Every row gives one point. Two turns around zero, p and q, are shown by what they do to some points. Write where each new point lands after one turn and then the other. Backwards means that the second turn is done in reverse. Each puzzle has new turns, and all numbers are rounded.

Turn p:
[48 -4] => [48  3]
[-10   7] => [-11   6]
[-17  -1] => [-17  -3]
[-18 -16] => [-16 -18]
[-3 13] => [-5 12]
Turn q:
[18  5] => [ 4 18]
[ 24 -19] => [28 12]
[-36   0] => [-18 -31]
[-6 13] => [-14   1]
Where do these land?
q, then p: [-41   7] => [-21 -36]
q, then p backwards: [ 18 -12] => [20  7]
p, then q: [-16 -11] => [  4 -19]
p, then q backwards: [18  7] => [ 17 -10]
q, then p: [21 10] => [-2 23]

Turn p:
[-21  -9  13  16] => [ 16  -2  24 -11]
[  8   1 -11  18] => [17 -4 -7 13]
[-11   3   0 -13] => [-14  -3   8  -3]
[-27   6 -28 -12] => [-19 -30  15  14]
[ 48 -21   4   9] => [ 21  13 -45 -12]
[ -1 -23  26 -12] => [ -2   9   2 -36]
[ 3 43 -5 -7] => [-20  17   5  35]
Turn q:
[ 10  16   4 -33] => [  8  25  23 -15]
[  8 -26  20  37] => [ -2 -49  -4   8]
[-7  2  1 -9] => [3 9 4 5]
[-24  16   7  -3] => [21 14 -7 15]
[-32 -28  -1   6] => [-12  -6  -5  41]
[ 40  24 -23   1] => [ -9   8  -9 -50]
[ 4 -4 -7  2] => [-8 -1 -3 -3]
Where do these land?
p, then q backwards: [  7 -36 -29   0] => [13  4  8 44]
p, then q: [-25  13 -11  -8] => [ 10 -18   3  23]
p, then q: [20 16 11  7] => [ 10   6 -20 -17]
p, then q: [ 22  10  35 -12] => [ 23  34 -12 -13]
p, then q: [-25  -2  -6  15] => [  3 -24  18   1]

Turn p:
[ -6  30 -23  14   6 -23] => [-14  32 -11  23  18  -2]
[ 19  31 -34  16 -13   6] => [-27  32 -24 -14  12 -17]
[-34  38  18  11 -39  24] => [ -9  14  15 -37  43  38]
[ 19 -14  23 -29  12 -38] => [ 21   5   7  25 -47  13]
[  6 -25 -14   7   2 -14] => [-10 -17 -16  17 -12  -6]
[  8 -26   4  -6  -9  26] => [ -1 -28   3 -23 -11  -8]
[  5 -40  38   2  20  24] => [ 43 -44   4 -11 -10  -6]
[-17   6 -13 -16  22  -5] => [ -3   6  23  22   6 -14]
Turn q:
[  6   4   4 -38  11  -4] => [-37  -9 -10  -5  -7  -1]
[ 21  43 -40  19  30 -17] => [-20  62  32   6   3  12]
[-15   5 -10  25 -12   2] => [26 11  0  8 12 10]
[-10 -25 -15 -26  -1  27] => [ -1 -14 -26 -30 -14  19]
[ 29 -31  -9 -13  18 -11] => [-16   1   9 -39 -10 -24]
[-32 -16   5  28  -4 -12] => [ 29 -13   9  -2  33   5]
[ -6  -9  23 -27 -45 -26] => [ -5 -22 -42  16  19 -35]
[-10  -3  21  15  -4  48] => [ 30 -25   3  11 -30  24]
[16 32 22 16  7 -6] => [-6  7 25 35 -8 -9]
Where do these land?
q, then p: [-22  -1 -45  21  26  22] => [ 17  18  29 -47  -2 -22]
q, then p: [21 -1 23 11  6 -7] => [ 10  -4 -12   9  -8  28]
p, then q backwards: [-17  20 -13  -7 -17  37] => [ -1 -18 -14  -4  32 -31]
p, then q: [  6 -33 -16 -20  -2  19] => [  7 -24 -19 -11  25 -20]
q, then p: [ -9  -9  37  19 -22 -40] => [ 27  -8 -31  45 -14  -6]
q, then p: [ 43  15  -4  -3  10 -39] => [ 8 28  9 31 17 39]
p, then q: [-21   9  18 -21  -1   8] => [ -6 -25   9  14 -20  -5]

Turn p:
[ 19  -4   5  -3   5   3 -18   0  13] => [ 10 -22  11  -8   0  -7  -7  -6   5]
[ 8 -8 -6 11 -2 -1 13  6 17] => [ -4  -8   1  13 -12 -14  11   4   8]
[ -5 -24   6  11   4 -13   5  -5   0] => [-15  -2  15  -3 -11  -1  10  13 -12]
[-17   5  16  -8   5  28   2   2 -24] => [-15  26   6  -6  12  17 -19 -12  12]
[  3   5   1  -1   4 -16   5  14  -8] => [ 0  2 -5  4 10 -8 -5 18 -6]
[-19 -10 -13   4  16  -7   7  -7  -3] => [-23   4 -12  -8  -9  -1   6   1 -14]
[-19   4  13  -8 -13  18   5  11   6] => [ 6 28  5 -3 -8 -2 -6 -7 17]
[  2  31  -7  22  -9  -6 -15 -17  -6] => [ 17  -1  -5  14  21   4  12 -24 -23]
[ 17   7 -20  -4 -10  15  -6 -23   9] => [ 13 -21 -12   6  -6  17   9 -22   8]
[ 11   0  12  -6   2 -14   2   0   8] => [ 8 -8  6 -8  7 -7  8 14  4]
[ -1  -5  -6 -18  -3  -6   0  21 -13] => [  4   6 -10   0  -4   2 -22  20   1]
Turn q:
[ -8 -15  18  -3  14  -5   7   9  -5] => [ -9 -21   2   6  -5   8  -9  13  -9]
[ 13  -3 -12 -14  -4   8  -8   1   1] => [  6  -4   0 -15  -9  -8   7 -11   9]
[ -9 -14 -10 -12   3   0 -15 -11  15] => [ -1  -4  10   6 -11 -17 -13 -11  16]
[ -4 -12  13   5   4  -1 -12 -19  -8] => [  1  -3   6  15  -9   1 -12 -14 -15]
[  0   1  -4  -7  -4  -3 -11   6  33] => [ 2  7 22  0 -7 -9  2  9 25]
[ -8  -1  12   9 -22  -1  48   4  -6] => [-42  14 -19  -4   6  13   9  19 -13]
[ 6 26  7 -3 16 -4 -8 -4  2] => [ 27   7   2   1   1  -8   0  14 -10]
[  4 -10   3   3  -3   7 -12   4  -9] => [  3  -8   4  -3  -3  12  -1 -14  -1]
[-5  4 -9  5  7 15 -3  7 -4] => [  5  -3   0 -12  15   1  -9  -4   2]
[ -6   0 -11  -5 -27  -6   5   5  -9] => [-10  10 -20  -1  -4  10   6  -7  15]
[ 15  24  -8  22  16  -9   8  -3 -12] => [ 17   5  -8   7  28  -5  18   5 -18]
Where do these land?
p, then q: [  1  11  -1 -14  14  14 -25  -2 -14] => [ 20  -9   6  -3 -13 -16 -15 -19  -2]
p, then q backwards: [  7   2  15 -23  -1  25 -17  -9 -13] => [-14  -2  -1   7  -8  25 -24  21  -3]
q, then p: [ 18   5  -4 -12  14  -3   8  -1   5] => [ 0 -1 -3  4 -1  0  2 28  1]
p, then q: [ -6 -24   9  21  -6 -23   4   3  -3] => [ -7  -2 -15   2   1  34   0  14  -9]
q, then p backwards: [ -7   9   4 -17  -6  -1  -7 -14 -14] => [-14   2 -19  -9  -9   2  -8  10   4]
p, then q: [ -6   3 -12   9  11   8  15 -10  11] => [-18  10 -10   9   8 -14  -6   1   5]
q, then p: [-14  -7  19  19 -10 -22  13  19   7] => [-18  22   9  15  -6 -20 -12 -19   8]
q, then p backwards: [  0  -3 -13  -7  -3   1  -1   5  19] => [ 3 -3 13 -4  5  8 10  6 14]
q, then p: [ 6  6  2 18 -8 -4 -4 -2  4] => [-8  4  1  4 16 -2  7 -8  8]
p, then q: [  1   0 -19   5  -5   5  15  11   0] => [-5 10  2  8 19  4  4 -7 13]

Turn p:
[ 19  13   6   2  21  -9 -15   2  -9  -5   1  -4] => [ -2   2  19  -6  -1 -18  -4 -12  -4 -12 -11  16]
[  7  18  -1 -31  48  17  -9   5 -18  -4   4   6] => [ -2  12   4 -30  -5  -8 -29 -16 -12 -26  17  32]
[-14  13   6  17 -21 -14  16   1   8  21  -5 -17] => [ 16  10   0  17  -1  -5  15  30  13  -3  -8 -20]
[  4  -7  -3  16 -16  25  10  15   6  -3   8   6] => [  2  10 -10  -2  23  18   5   3   7  22  -6   4]
[-17   2   6  18 -24 -13  10 -28  -1   3  16  -4] => [ -2  13   9   8  -7   4  23   3   3   5   1 -40]
[ -5  10  -6 -17   3   5 -29   7  -5 -13   2   1] => [-16  -8   4  -3  13   1 -23  -7 -11 -18  -1   1]
[  3   6 -15  -2  21   2   6   7 -13 -21 -16   5] => [-16   6   6   1 -16   6 -18  -4   8  -1   1  26]
[  2  -2  -9  -6 -27 -21  12  -9  -5  16   7  -9] => [  3  -8   7   8  -8  10  26  23 -12  -5   2 -14]
[ 17 -15  -6   8  -9  15   4   1  28  -6   4   9] => [ -7  -4 -18  -1  14  -4   9  -2  -7  33  -3   5]
[-12   4  -3 -11  29 -19  -9  12  -5  -2   8  12] => [ 11   4   7   4 -17  -2 -28 -13 -19 -11  -1   6]
[  4  -5  17   4 -30   7  11  -8  20   4 -15  16] => [ -3  -5 -35   5   4   0  25   0  11   8 -11 -11]
[-15  -7  -9  18 -16  -9   1 -22   6  26  -8 -12] => [  7 -11   6  -2 -11  -5  10  25  13  11  -1 -33]
[  2 -16  12  -7  -2  10   7   3  15 -13  -4 -15] => [ -1  -6 -10  14  14  -7   6  -7   8   9  19   7]
[  5 -11   7  -8  24   5 -15  13 -27  -4  -1   7] => [ 10 -10  13 -13  -1  10 -16 -25   3 -13   2  20]
Turn q:
[ -3  19  10  13 -15   6  19   7   0   5  15  16] => [ 11 -16 -23   9   0  14  -7  -4  18  10   9  -8]
[ -8  16   7  15 -24 -10  13  12  -9  24 -15   3] => [ 20   0 -16  20  -6  -1 -12  -5  26  10 -15  15]
[-22 -16   9 -24 -12  -9 -13   8  -2  23  21  18] => [ -2  36  -7  13   5  -9 -16 -16   8  -2  31  -3]
[  3 -19   5  -1  19  16  -1  -2 -18  11   5 -16] => [  7  -8  30   6  20 -11   0  -6  -9  -3   8   2]
[ 16  16 -10 -10  -2   4 -21   4  -1  11   3  -8] => [  5  12 -11  -5  19 -14  17  -3  -5   6 -11  -5]
[-18  20  -6   9   4  -5  16   6   1  -6   4 -22] => [  4 -14   7  -6 -18  -7  -2   0  10  29  -8  -8]
[ 21  11   3 -16 -11  -9  15 -19   9  15 -16  15] => [  5   8 -26   7   7  18 -10   9 -20   6 -10  22]
[-12  17 -25  -6  18  -7  -4 -26  -2 -20  -9  -6] => [-27 -10   1 -29 -10 -10   7   2 -12  18  -7  15]
[ 14   2  -1   0   0  15  13   8   1 -12 -21   7] => [  5 -20 -10   4  -5   0  -4   5 -14 -17 -15  -1]
[  5  -9 -30  14   8 -10 -17   3  11 -16  16   5] => [-19   4   1  -8  -9  -7  32  21   6  -6  12  -8]
[-12 -22  -1   6  22  23 -21  -2  20   0 -17 -22] => [  4   3  35  -5 -16  -6  24 -23 -19 -17  -5   1]
[  1  -1  16   5  10 -16  -1  15   2  14 -14  12] => [ 26  10  -2  -5  -7  -2 -10   7   7 -13   3  13]
[ -5  -9  19   4 -15  21 -10  -3 -16  -7  23  -8] => [-10  -5  13   6  23  10  -4 -22  15  -5   5 -21]
[ 17 -18   6 -22 -18 -10  20 -11 -10 -21  -4   0] => [-23   2   1  11  10  15 -29  20 -14  -6 -11  -6]
[  4  -8  -1  12  14  -8  -8  -1  15 -21   9   7] => [ -6  -1   6 -18 -11  11  14  14   2 -12  11  -8]
Where do these land?
q, then p: [-17 -12   1  -4 -29 -16   7 -16  10   4   9  -2] => [  1  17  -8 -13  16  -3 -10  13  11   0 -13 -27]
q, then p backwards: [ 16  10 -15   9   3  25  -2  -2 -17  -6 -11   7] => [ 22  -5  11 -14 -17  -2 -20   3   8   4 -12  -1]
q, then p: [  8  -2  -7 -15  -5 -10  -7  15  21  -7   1 -19] => [ -1   6   8  12   5  -1   6  23  15 -22  -5   9]
p, then q: [-24  -2  12  -1   8  -5  -1  12  -2 -13   5 -20] => [  5  -3   8 -19   7  18  22   2  14   0   2  -8]
p, then q: [  4  -6 -15  -9  18  -8  10   4 -23  14 -22  16] => [-16  11 -24  20   5   7  -4  -9  -3 -25  -4 -12]
p, then q: [ -3 -11   9 -17   8  28   2  14  -2   5   5 -23] => [  3   0  -2 -17  12   0  13  14 -12  -3  31 -15]
q, then p: [ 18 -13   5 -14  24 -18 -17 -15 -16  -9  20  -1] => [ 18  18   0   2   3  -4 -22 -17 -16 -28  13  14]
q, then p backwards: [ 15   9  -5   1 -13  19 -27  11   4  -9  19  18] => [ -6   7  29 -12 -28  16  -2 -18   6   2   2   4]
p, then q: [-14 -13   0  14  -3   1   2  12  25 -14 -13  10] => [ 6  7  4 10 -6 -5 32 -3  6  3 -2 21]
q, then p: [ -5  19  16   1  21  -6  21 -11  -8 -10   0   6] => [  8 -28  -7 -17  12   7  -4  -8 -17  -4   7   2]
q, then p backwards: [ 17  -9   0  13 -22   4  -4  16   1   4  18  -4] => [-17   3  15  10 -28  -4   6   2   1  -1  -1 -14]
q, then p: [-18  12  19   9 -21   0  13 -20   1  26 -26  -4] => [-15 -12 -21 -36  -6  -7   6  -3  11  13 -24 -14]
q, then p backwards: [  1  17 -20  14  10 -16   3 -21   8  16  -6  16] => [ 28 -10  -8  -8   3  11  30   6   5   4 -12   5]

Turn p:
[  2  10  -3 -18   2  10  11  -3   9   3   8 -14  -1  -2] => [ -2   4 -15   9  -5  -1   9   3  -2   7   0   0 -21  -9]
[  2   3  14  -2  -3  -2  -2 -11  12   0  -9   8   0   7] => [ -9   5   3   6   7  -5   1 -15   7   1  12   0   1   4]
[ -3   0  -5   8 -16 -19 -10  -1   4  -2  -1  -5   2  15] => [ -1   0   2   3 -16  -3 -16 -10   9 -10   2  10  12  -3]
[  1   9 -11   8  -6  -9 -12  -7 -13   4   3  13  -1  11] => [  0  -6  10  -2 -12  -2   7 -12  -6 -14  -6   9  14   5]
[ -3  -1  -3   7   8  -9   6  -2   3 -12  -7  -3 -10  -3] => [-12   4   3 -10   0 -10  -5   8   8   3  -7  -1   1   3]
[ 1  2 11 -3 14 -4 -1 11 -4 -3  5 -5  0  3] => [  5  -7  -7 -12   3   0   6   6  12  -4   6  -5  -3  -2]
[  0 -15  -6 -10   7   8   4   1  -9  -2   6   2  -3   0] => [  2   6 -10   0   5  12   9  11  -3   2  -8  -2   6   3]
[ -9  -4   1   2 -17  14   0   0   2  -9  -4   5   7  -2] => [ -1   5   2   9   4  -1  -8   2 -16   6  10  -1  11  -6]
[  0  -3  -6   9  16   6   4  -9   9  -2 -10  11  21  -3] => [ 2 15 25 -4  0  7  8  2  1 15  7 -1 -1  3]
[  7  -5  -6   5   1  10   5   6 -16   8   2  -4  -4   4] => [ 12   2  -4  -7   8   5   3   3  -9  -7 -12   7  -1  -3]
[-6  0 -8  4  8 -4 11 12 10  4 -3  3  7 -2] => [-5 -3  9 -8 -2 12 -4  7  3  9  2  7 -8 -5]
[  1  -8  12  -7  -9   2  10  -1 -14   5   5  -1  10   4] => [  8  -1  -3  11  13   7   5   0   2  -7  -1  -3   6 -16]
[ 14   8   5  -9  -9   4 -16  -2  -8   3  -2   3  -9 -13] => [  3  -7  -7   5   0  -5   1 -13 -13 -10  -4 -19  -4  11]
[-19   0  -6   4   3  -5  -6   2   8  -1  -6 -13  -7  -5] => [ -5  -2   2   2  -7  -8 -13  17   4  -1   3   7  -5   9]
[ 11   4  13   1   1  -1  -4   3   5   4  14   1 -10 -13] => [  6 -17 -10  -1   5  -6   1 -10   3  10  -4 -10  -6   6]
Turn q:
[-4  1 15  3 -8 -4  5  3 -3 35  2  1 -5  6] => [-21 -19  -1   1   8   6  -2  -2   9  -8   6 -13  11  18]
[-7 -7  8  2 -9 -3 -7  1  2 -7  5  7 -2  6] => [ -3  -4   6  -5   7   0   5   1  11   8 -10   4  -1  -4]
[14  3  9  3  8  3  6 -2  0 -6  0 14  1 -1] => [  6 -11   1  -3   2 -11  -4  14  -7  -3   5   5   1  -6]
[-8  7 -6 -3  0  1 -8  8 -4 -7  3 -5  3 -9] => [ 1 13  9  3 -4  2 10 -5 -5 -4 -6  2 -1 -1]
[ -2  -1   3   1   7  -1   1   5   3  -4 -48  -1  -2   5] => [ 13  15 -19  -4  15 -19  -4   8   0  -2  -3 -30 -10   5]
[ -6   4   6  -5  -1  -1   2 -13  -1  -8   0  -7  -7   5] => [ -3  -3   1   1  -3   7  -7   2  -5  10 -10  -6  -8  -5]
[17 -9  0 -3  6  7  9  4 -4 10  8 -8 -2 -9] => [ -2  -1 -10   5   5  10  -6   3  -9 -11  13  12   8   2]
[-9  2  2 -3  8  6 -7 -9  6 -4  0 -5 -1  8] => [ -3   5   3  -1  -4   0 -11  -4   0   7  -8  -7   2 -10]
[-8  2 -7 -4  5 -6  1 -4  2 -5  8  0 -9 -3] => [  4  -3   7   0  -2   6   1 -12  -7   7   0   0  -4  -5]
[ -5   3  -2  -4 -18   6   6   6   1  21   4  -5   4   0] => [-18   2  -1   5  -2   5   5  -1   5   3   6   0   9  20]
[36 -1 -5 -6  4  5 -2  2  2  1  5  5 -1  2] => [  4   1  -2  -6  -3   4  -4  18  -1  -8  27  11   1 -10]
[ -5   2  -2  -2  -1 -16   4   2  -2  -9   6  -7  17  -5] => [  8  -2  -7   4 -14   5  17  -3  -1   0 -11   3   4  -2]
[ -5  -3  -5  15   8  -2   7   7 -14  -2  -3  10   1   5] => [  1  -8  -5  -5   2 -17   1 -11   0 -11  -4   6 -10   3]
[-4 -2 -7  2  9  1  7  5  5 -9  8  6 -4  0] => [  5  -2   2  -7   0  -6   1 -10 -10   5   1   9   1  -5]
[  4   3  -4   9 -13  -1 -11  -2   7  -2   2  -6   6  -7] => [ 8  8  8  0 -7  7  1  6 12  0 -3  5  3  8]
[ -8  -4  -5  -5  -3   4 -11 -12   2  -3   0   3   0  -4] => [ 2  6  9 11  1  0 -4 -4  7  9 -2  0 -3 -6]
Where do these land?
q, then p: [-8 15  5  1  8 -4  4  7 -7  7  0  1  2 -3] => [  0   8   0   3   3  -7  -4   9   6  -9  -2  -2   9 -12]
p, then q: [-1 -4  0 -3  7 -6 -5  6 -4 -3 -7 -1 -8  7] => [-2  9  0 -6 -4 -3  5 -2 -3 10 -2  0  1 -9]
q, then p: [-6 -7 -6  4  8 -5 -7 -6 -5 -9  6  0 10  0] => [ -8   3  10   4   2  -4  -7 -10  -4   7  -6  -9   0   4]
p, then q backwards: [ 6 -7 -1  0 -5 -3  3 -1  2 -2  0 15 -3  8] => [-9 -7  0 -3  1  1  0  7  6  7 10 -8 -2  1]
q, then p backwards: [ -5   0  -8   5  -1   2   6   8   4   0 -16  -5   3  -9] => [  9  -6   1   0   3  12 -12 -10  -1  -2  -2  -5  -7   1]
p, then q: [13 -7 -6  8  4 -4  2  5 -1 -2  2 -4 -5 -9] => [ -2  11  -5   2   4   3  -2   6   3  -1   8 -14  -1  -3]
q, then p: [ -3  11  -6 -16   6  -3   1  -5  -3  14   5   4  -4   8] => [ 10  -7  -4  17   1 -10  -4  12   1   3  -6   5   5  -4]
p, then q: [  5   0  -6   5   5   8 -34   3   5   0   5   8  -5  -3] => [-21  -4 -13  -8 -14   6  -2   8  16   3   6   6 -10  -9]
q, then p backwards: [ -8  -4   2  -4   1  -5   4 -38   3   4   5   8  -4  -6] => [ -5  -3   5   2 -17  -9   0   1  17  13  15  -2  12 -23]
p, then q: [ -7  12  -1   8 -14  -1   5   7   1  -7   3  -5   0   8] => [ 8 -4 10 13  4  3 15 -2  7 -1  0  5 -3 -2]
q, then p backwards: [-9 -2  0  9  2  1  2  7 -1  4  5 -5  2  7] => [  8   1  -3   3  -2  -8  -1  -1  -1  -1  -1   5 -11   6]
p, then q: [ -7  -4  14 -11   0  -6   5  -1  17   3  -1  -2   9   6] => [  4  -3  15  -5  -2   2 -10 -11   0   5   1   8  15   6]
p, then q: [-5 -5  6 -6  5 23  3  3  1 -6 -4 -3 -3 -9] => [ -8   1  -2  -7  -5   3   2 -14 -11 -18   7   0  -1  -1]
p, then q: [41  1  5  5  5  4  5 -2 -6 -6  5 -4  3  3] => [ 10   5  -8  15 -13  14 -12  12 -14   6  16 -17  -8   0]
q, then p: [  1   2   0  -4 -32   0   3   9   1  -8   2  -2  -3  -6] => [-10  -5  -5  -9  15   8   8  -4  -5  -2   9  20 -10  -8]
p, then q: [ -5  -2   3  -1   1  -2   4  -2  -7   9 -10  -5   5  -2] => [ 6  0  4 -9  7 -2 -3  4 -8 -4 -7  1  1 -4]
